Every row gives one point. Each copy is the shape, with its points in the same order, turned, moved and blurred by noise. Some copies are also mirrored. Which?

Shape:
[16 32]
[36 -4]
[-48 16]
[5 -23]
[-40 -13]
[9 59]
[29 -19]
Copy 1:
[-6 37]
[28 10]
[-57 0]
[3 -18]
[-41 -21]
[-19 60]
[25 -8]
Copy 1 is: only turned
Copy 2 (7 x 2):
[-7 38]
[34 23]
[-47 -11]
[17 -13]
[-22 -29]
[-23 59]
[36 4]
Copy 2 is: only turned
Copy 3 (7 x 2):
[37 -11]
[4 -40]
[4 48]
[-21 -12]
[-20 34]
[60 2]
[-14 -35]
Copy 3 is: only turned

Shape (9 x 3):
[-18 21 -13]
[-48 -16 13]
[18 55 1]
[1 -21 -15]
[-13 -12 22]
[2 -24 -50]
[-29 31 -17]
[-29 4 18]
[8 -24 4]
Copy 1 (9 x 3):
[-2 7 -16]
[-41 -34 -15]
[3 53 3]
[10 -24 14]
[-29 -14 17]
[41 -35 4]
[-3 12 -31]
[-36 -5 -6]
[-9 -22 31]
Copy 1 is: only turned
Copy 2, 9 rows:
[5 -12 -26]
[-6 -60 3]
[38 25 -21]
[-31 -8 3]
[0 -29 20]
[-56 2 -22]
[12 -22 -37]
[11 -38 3]
[-23 -8 21]
Copy 2 is: mirrored

Shape:
[-35 21 10 -9]
[-1 1 22 -60]
[0 19 -3 7]
[36 -33 12 2]
[-1 38 25 -1]
[-20 17 -54 20]
[-11 18 -20 5]
[-19 27 15 13]
Copy 1:
[8 -21 31 9]
[11 36 22 40]
[-3 -2 10 -12]
[-16 21 -48 17]
[23 5 14 -18]
[-52 -35 15 -18]
[-23 -14 17 -17]
[16 -17 9 -9]
Copy 1 is: mirrored
Copy 2, 8 rows:
[-25 32 9 -1]
[-10 6 29 -57]
[7 13 -3 9]
[16 -52 11 -2]
[14 30 25 2]
[-14 19 -54 18]
[-8 17 -19 5]
[-6 24 17 17]
Copy 2 is: only turned
Copy 3, 8 rows:
[5 9 7 39]
[7 42 57 8]
[9 16 -10 8]
[37 -12 21 -40]
[34 29 -11 26]
[-36 -13 -38 2]
[-6 1 -14 11]
[20 1 -14 28]
Copy 3 is: only turned
Copy 4 (8 x 4):
[-18 -30 30 15]
[38 -10 58 10]
[-15 -4 13 -14]
[24 46 3 -3]
[-26 -2 44 -15]
[-21 -37 -33 -28]
[-15 -18 1 -15]
[-36 -8 26 2]
Copy 4 is: only turned

Shape (9 x 6):
[-9 -13 10 16 -20 -41]
[-5 -11 6 -29 -14 -26]
[-29 16 -23 22 22 -12]
[-26 27 -23 -13 -22 -5]
[18 -5 31 -3 -12 -12]
[5 -5 -16 -9 23 4]
[-4 -2 -19 11 5 14]
[-1 24 -21 18 -17 -27]
[23 5 26 -25 -14 1]
Copy 1 (9 x 6):
[-1 -17 -4 -29 -29 -37]
[-4 4 16 -29 -26 4]
[-32 -41 -24 3 4 -4]
[-46 8 -11 4 -15 3]
[26 12 -4 -25 -4 -17]
[4 -18 3 7 3 18]
[-7 -13 -2 20 8 -5]
[-19 -7 -33 5 -30 -18]
[19 32 1 -21 0 3]
Copy 1 is: only turned
Copy 2, 9 rows:
[-35 -1 12 14 19 -24]
[-27 9 20 -4 -17 -5]
[20 -13 -18 16 10 -35]
[18 35 -4 17 -5 -17]
[-26 -3 10 -14 18 19]
[22 -21 14 0 -8 -1]
[26 -15 9 20 10 1]
[9 16 10 7 29 -35]
[-12 16 13 -25 5 31]
Copy 2 is: only turned
Copy 3, 9 rows:
[34 -14 27 6 22 -26]
[1 -22 4 -20 30 -26]
[35 -24 8 13 -40 -19]
[-13 -49 5 14 -18 -9]
[6 6 20 -21 23 -5]
[11 -9 -22 -18 -16 -15]
[20 -4 -15 7 -15 -3]
[10 -11 16 32 -10 -32]
[-17 -1 14 -29 19 4]
Copy 3 is: mirrored
Copy 4 (9 x 6):
[35 3 -17 21 -35 -8]
[0 2 -27 -4 -28 -25]
[4 -9 -11 60 14 -11]
[-28 -21 -12 38 -28 -23]
[12 16 7 -13 -24 -10]
[-12 8 -17 14 17 1]
[-13 -11 -4 25 7 14]
[-8 9 -5 53 -34 -5]
[-13 13 9 -22 -22 -14]
Copy 4 is: only turned

Shape, 13 rows:
[-11 -26 -7 5 -28 -12 17 -1 -29]
[24 -8 9 -12 -15 12 -19 9 15]
[-17 -11 -17 9 -39 -10 5 9 -12]
[8 10 0 13 -10 12 -23 -14 20]
[13 -7 -14 -6 -15 -14 5 20 10]
[19 -29 -23 -29 -12 -7 13 -39 -24]
[9 2 5 3 1 15 -10 2 5]
[22 19 13 -25 -5 -8 -25 0 2]
[-9 -19 5 -3 1 -5 -7 -12 21]
[8 0 -2 -19 3 12 -7 7 3]
[-9 -19 -25 27 -14 -18 12 -7 -26]
[14 5 19 18 -4 4 4 -21 13]
[-13 -5 -21 1 -27 -5 27 -8 -14]
Copy 1 (13 x 9):
[25 -1 0 16 -14 8 38 5 -27]
[-9 -2 -3 -9 -22 -23 -12 -1 -3]
[17 13 1 30 -7 1 14 -1 -38]
[-5 -10 10 -6 -2 -2 -22 -22 -6]
[-8 1 -2 12 -3 -22 7 17 -22]
[44 -39 -22 -14 -5 -4 19 13 -15]
[-5 -1 6 -1 -12 1 -9 2 7]
[-1 14 -22 -29 -2 -23 -14 -4 -1]
[-18 -20 -8 -1 -7 6 6 -14 -15]
[-2 -1 -16 1 -14 -6 -10 10 -1]
[21 -4 18 15 6 21 27 10 -32]
[-5 -8 15 -6 4 -5 8 -26 12]
[31 -7 -6 27 4 0 24 2 -16]
Copy 1 is: only turned
Copy 2 (13 x 9):
[13 10 1 5 -50 7 12 9 -13]
[-11 0 4 -9 3 -4 8 -24 27]
[2 -7 14 1 -40 -8 24 15 -4]
[7 -26 6 13 15 -8 8 -8 16]
[-17 8 -1 -11 -17 -20 2 4 8]
[21 -5 -53 -10 -44 8 -3 -11 6]
[2 -1 2 5 14 3 7 -7 13]
[20 -3 4 -31 17 -17 -2 -23 16]
[-9 -16 -6 2 -2 4 4 -14 -18]
[-3 2 -6 -16 8 7 7 -1 10]
[11 -5 -1 23 -43 1 -5 26 -12]
[14 0 -5 28 11 -11 7 -18 -2]
[14 3 -15 3 -33 -5 24 20 -11]
Copy 2 is: mirrored
Copy 3:
[-10 -12 2 -34 20 -16 4 -30 -15]
[0 -9 14 1 -20 -3 -17 -4 26]
[-25 -9 13 -15 10 -24 6 -30 -14]
[-5 20 1 13 -20 -7 -19 -12 11]
[-8 -20 5 -5 -15 -23 10 0 2]
[-7 -16 -26 -60 -21 8 -14 -13 -12]
[0 7 0 8 -1 -3 -12 -1 13]
[10 3 25 -2 -29 16 -6 4 4]
[-14 14 -6 -12 -9 1 11 -15 22]
[-12 -6 2 1 -6 8 -12 8 12]
[-8 8 -7 -30 15 -30 5 -24 -24]
[17 16 -20 11 -12 0 -9 -27 14]
[-23 -14 -15 -16 9 -9 1 -27 -23]
Copy 3 is: only turned
